Each row is a point. Each copy is the shape, with its points in the same order, stretched, turned, moved and blurred by noise. Some copies are also mirrored. Which?
(in the rows, 128 means zero)

Shape:
[[ 81  81]
 [167 124]
 [158 148]
 [143 157]
 [ 99  79]
 [ 70  66]
 [142 117]
 [114 145]]
Copy 1:
[[197 147]
 [104  89]
 [ 82 112]
 [ 80 140]
 [194 119]
 [209 149]
 [119 114]
 [120 154]]
Copy 1 is: mirrored
Copy 2, 8 rows:
[[ 69  80]
 [126 145]
 [158 130]
 [165 120]
 [ 65  91]
 [ 39  68]
 [115 126]
 [145  96]]
Copy 2 is: mirrored
Copy 3 (8 x 2):
[[124  60]
 [139 174]
 [129 185]
 [115 161]
 [134  90]
 [138  37]
 [130 141]
 [100 128]]
Copy 3 is: only turned

Shape (8 x 2):
[[103  59]
 [191 141]
 [126 127]
 [ 92 125]
 [116 140]
 [188 117]
 [198 125]
 [138  73]]
Copy 1, 8 rows:
[[ 71  75]
 [128 168]
 [115 108]
 [118  82]
 [123 101]
 [108 165]
 [114 172]
 [ 73 113]]
Copy 1 is: mirrored
Copy 2 (8 x 2):
[[171 222]
 [164  68]
 [146 126]
 [132 153]
 [136 130]
 [174  98]
 [171  83]
 [178 179]]
Copy 2 is: mirrored

Shape:
[[ 82 117 103]
 [123 179 151]
 [129 104 122]
 [ 48 124 183]
 [147 136 101]
 [194 145 145]]
Copy 1:
[[134 182 121]
 [149 139  68]
 [113 137 152]
 [ 75 222  51]
 [154 117 145]
 [131  75 142]]
Copy 1 is: mirrored
Copy 2, 6 rows:
[[ 84  91 125]
 [ 96 147  85]
 [132  99 105]
 [ 81  80  23]
 [123 128 141]
 [168 146  94]]
Copy 2 is: mirrored

Shape (7 x 4):
[[127 163 132  84]
 [ 69  80 184 163]
 [157 190 150 117]
 [ 79 149 187 143]
 [108  96 136 156]
 [171 144 140  82]
 [ 80  99 135 154]]
Copy 1:
[[120 122 168 136]
 [ 56 147  74 177]
 [ 99 148 168  88]
 [ 36 145 115 141]
 [115 127  97 143]
 [147 158 168 140]
 [ 96 109  96 151]]
Copy 1 is: only turned
Copy 2 (7 x 4):
[[ 71 136 119 173]
 [160 111 201  37]
 [ 82  88 121 190]
 [100 108 198 115]
 [153 120 158  96]
 [ 87 103  92 157]
 [149 136 174  93]]
Copy 2 is: mirrored
Copy 3:
[[164  90 112 134]
 [159 208  80 205]
 [216 109 140 112]
 [227 165  93 208]
 [131 175 125 149]
 [138 102 110  77]
 [137 169 117 183]]
Copy 3 is: only turned
Copy 4, 7 rows:
[[ 98 154 102 108]
 [172 102  91 180]
 [150 168 105  90]
 [159 134  48 142]
 [164 105 132 153]
 [137 196 149 137]
 [141  81  98 150]]
Copy 4 is: only turned

Shape:
[[139 104 129 178]
 [203 117  89  85]
 [130 116  98  57]
 [ 87  91 137 151]
 [112 228 100 126]
 [102  89 187 156]
 [167 136 113 127]]
Copy 1 (7 x 4):
[[ 93  96 138  95]
 [117 185 196 112]
 [110 196 127 123]
 [ 85 106  88  94]
 [197 144  60 135]
 [ 86  86  89  58]
 [128 138 153 104]]
Copy 1 is: mirrored
Copy 2 (7 x 4):
[[ 89 124 127  94]
 [166  71 145  73]
 [194 121 107 115]
 [116 156  94 121]
 [136 137 188 180]
 [105 168 103  85]
 [141 103 150  97]]
Copy 2 is: only turned
Copy 3 (7 x 4):
[[ 93 105 118 153]
 [127 108 214 139]
 [161  94 183  84]
 [136  72  96 126]
 [ 90 222  62  84]
 [144  81 102 144]
 [114 134 159 138]]
Copy 3 is: mirrored
Copy 4 (7 x 4):
[[132 182 148  99]
 [151  77 121  75]
 [124  96  65 122]
 [110 197 111 128]
 [102 129 151 244]
 [150 216 104 125]
 [152 123 138 109]]
Copy 4 is: only turned

Shape:
[[150  84 158 168 111 152]
 [108 111 139 154 121 193]
 [143 118 142 106 155 105]
 [107  86  94 126 120 200]
 [104 249 114  65 142 177]
 [106  93 126  98 125  99]
 [133 126 129 168 204 128]
 [158 166 135 145 154 119]
 [129 177  96 111 121 123]
 [131  97 159 164 140 132]
 [106 108 148 171 108 108]]
Copy 1 (11 x 6):
[[156 105 190 154 118  56]
 [126 133 190  97 157  79]
 [166 121 110 148 126 146]
 [125  86 163  99 182  76]
 [ 50 189 106   7 106 249]
 [148 110 117 193 162 148]
 [188 167  94 104 134  79]
 [133 160 109 112  73 127]
 [ 87 142  98 122  98 168]
 [169 138 160 155 137  77]
 [137 155 159 197 135  90]]
Copy 1 is: mirrored
Copy 2, 11 rows:
[[147 128  76 141 142  93]
 [ 84 150 104 168 108  95]
 [151 114 126 109 117 127]
 [ 65 203 131 173  91 105]
 [ 35 118 133  95 122 158]
 [147 135 170 129 105  97]
 [125 136 115 173  90 158]
 [130 109  83 121 144 157]
 [ 95 138 128 123 146 159]
 [148 121 104 153 124 101]
 [149 112 123 156 152  93]]
Copy 2 is: mirrored
Copy 3, 11 rows:
[[102 141 140 119 192 168]
 [ 73  93 144 161 163 154]
 [139 165 126 117 126  94]
 [107  47 127 127 137 137]
 [ 73 111 146 151  25  64]
 [148 145 114 148 131 119]
 [130 167 184 103 168  76]
 [125 176 173  96 132 106]
 [130 126 159 125  83 119]
 [111 164 141 135 184 132]
 [124 156 149 171 163 160]]
Copy 3 is: mirrored
Copy 4, 11 rows:
[[117  82 117  89 149 150]
 [147  63 128 131 133 161]
 [148 153 109 120 119 133]
 [149  56  79 138 131 138]
 [179 117 170 190  31 121]
 [126 137  86 151 138 119]
 [195 133 140  93 142 151]
 [157 129 154 103 106 124]
 [145 120 139 147  94  96]
 [138 117 123 107 151 151]
 [118 119 133 129 166 136]]
Copy 4 is: only turned

Shape, 11 rows:
[[160  76 144  99 196 124]
 [155  85  93 115 126 150]
 [100  86 163 117 127 124]
 [115 139 125 139 153 146]
 [133 124 148 132 206 122]
 [116 170 175 135 105  98]
 [184 117  93 107 176 183]
 [ 97 113 111  95 116 187]
 [136 176  76  56  95 187]
 [178 118 142 113 166 128]
 [ 69 105 108 151 160 101]]
Copy 1, 11 rows:
[[181 140 128 195 170  64]
 [179 131  95 134 176 132]
 [149 129 136 104 135  64]
 [151 143 137 134 116 138]
 [159 145 161 183 135  98]
 [ 53 129 152  80 126  97]
 [190 136  77 186 148 152]
 [181 142  65  95  98 135]
 [125 170   9  97  92 177]
 [130 126 124 166 166  95]
 [181 166 176 121 141 117]]
Copy 1 is: only turned
Copy 2, 11 rows:
[[174 134  40 160 194 161]
 [171 103 120 160 161 183]
 [179 129 140 168 196  99]
 [127 129 110 185 114 103]
 [126 143  43 191 142 105]
 [130 143 136 110 139  54]
 [151 130  78 172 118 210]
 [181 142 188 193 119 140]
 [210 148 183 109  25 153]
 [158 129  57 132 169 159]
 [127  92 105 217 126  52]]
Copy 2 is: mirrored
Copy 3:
[[181  67 200 123 110 127]
 [117  85 137 166 100 123]
 [184 107 120 129 140 177]
 [155 137 156 140 115 114]
 [188 113 216 115 117 112]
 [137 153 113  93 104 160]
 [123  90 171 139  91  49]
 [165 125  81 167 109 122]
 [ 94 137  64 162  31  95]
 [139  94 175 106  93 103]
 [181 130 182 184 126 187]]
Copy 3 is: mirrored
